Each wall is flat, endless, passes through zero and stands at right angles to its row. A trip goes straight from one point to another. List the walls that it crosses, first one first.

Walls:
(1): [-41  10]
(2): [ 23 -36]
(3): [ 2 25]
(4): [ 17 -34]
(5): [14  5]
(6): [67 22]
(7): [-42   6]
Trips:
[33 36] to [ 30 -35] => 2, 4, 3
[ 34 -54] to [26 -6] => none
[29 11] to [34 37] => 4, 2
[24 30] to [-6 74] => 1, 7
[-57  41] to [-33  12] => none
[ 20 -14] to [-2 42] => 3, 4, 2, 1, 7

Walls:
(1): [ 17  91   3  16  17  15 -17  12  -4]
(2): [-22  59  63 -48  25 -18  20 -28  -5]
(3): [-20  14 -25 -34 -15 -64 -26 -45  41]
(4): [-18 -32 -32 -22 -93  38  18   5   8]
(5): [  7  73 -14  30  21  15  19 -34 -18]
(6): [-54 -28 -32 -22  10   9  16  59 -18]
Trips:
[  4  40 -31 -15 -19 -25 -20   6  58] to [ 25 -24  15   8 -44  12 -69  68  14] => 2, 5, 6, 3, 1
[-35  29   4   7 -27 -25  20 -20  -5] to [ 56  27  33  -1  55 -10  -3  -9  17] => 4, 3
[ 35  18  -1  17 -39  67 -11 -30 -23] to [  9 -12  -4   9   9  12  41  24  17] => 6, 1, 5
[-25   4  28  81  -8   6  10 -61   5] to [ 11  52  44  -9 -65   4  20   1  47] => 3, 4
[  6  11 -25 -36  12  12  33  27  37] to [ 10  31  30   6  15  -1 -53 -40  41] => 5, 4, 6

Walls:
(1): [ 21  22  12  13   8   8 -23  33  -4 -18 -36   0 -59  16   0  -2 -25 -42
   9  21]
(2): [ -2 -20 -13  10  30   5  30 -13  19  37  -4  14 -16 -30  15  37  17  -3
  12 -15]
(3): [ 49  14  27  -2 -13 -30  51 -25 -10 -54   9 -16  28  17  -5  12 -22  -5
 -17 -19]
(4): [ 16  20  -2  13 -27 -27  -1 -41  11 -35 -49  -1  -4   2  21  -6   0 -18
  32 -15]
(5): [-45   8 -16  -2   9  32  15   9 -14  -3 -43  -2   2 -40 -19 -15 -29  -4
  -6  -2]
(6): [ 19  19  -2   4  55   1   7  37 -30  -1  21 -37 -40   0  21 -19  15 -20
 -45  -9]
(7): [ 39  17  17 -46  10 -37 -24  -3  23   4  25   2  21 -48 -15  11 -11 -21
 -48   9]
(8): [ 14 -45 -13   1  13  22  45  19 -26 -12 -27  20  34 -17 -27  13  36 -23
   8 -54]
(9): [-15 -51 -30  -2  25   8  -1  24  13  24  15   2   4   5  71 -11   2 -36
  19 -11]
(10): [-31  16   8  11  19  -5 -43   1  47  -7  -7  10  62 -16  25  53 -28  20
   1  16]
(11): [-12  24  52  12  28  14  20 -62 -22 -32 -40   8  32 -17 -14  20  32  18
 -20   5]
Trips:
[-43  11  16  11  15  42  20 -31   1 -21   7 -36 -24  13   5 -31 -16 -17
  24  12] to [-18  -7 -16  13  15 -22  47   1  19 -25 -26 -19  49  66 -33  -5 -28  40
 -17  39] => 3, 9, 6, 10, 1, 4
[ 38  21 -15 -36 -23 -25  -8  12 -21 -10  -7   7 -29 -14 -60  13  -9 -45
   4 -13] to [ 49  -4  11  42   1   8 -24  19  -8  12  29  -8 -14  36 -34   2  21 -10
  17  20] => 5, 4, 8, 7, 3
[  2 -18  10 -33 -14   4  -7  19  -5 -17  18  12 -11   6  -2   6 -22  14
 -33  15] to [ 30  20 -31 -14  41 -50 -22  10  27   3 -27  13  -4   0 -15 -15  10   5
 -18  27] => 10, 3, 4
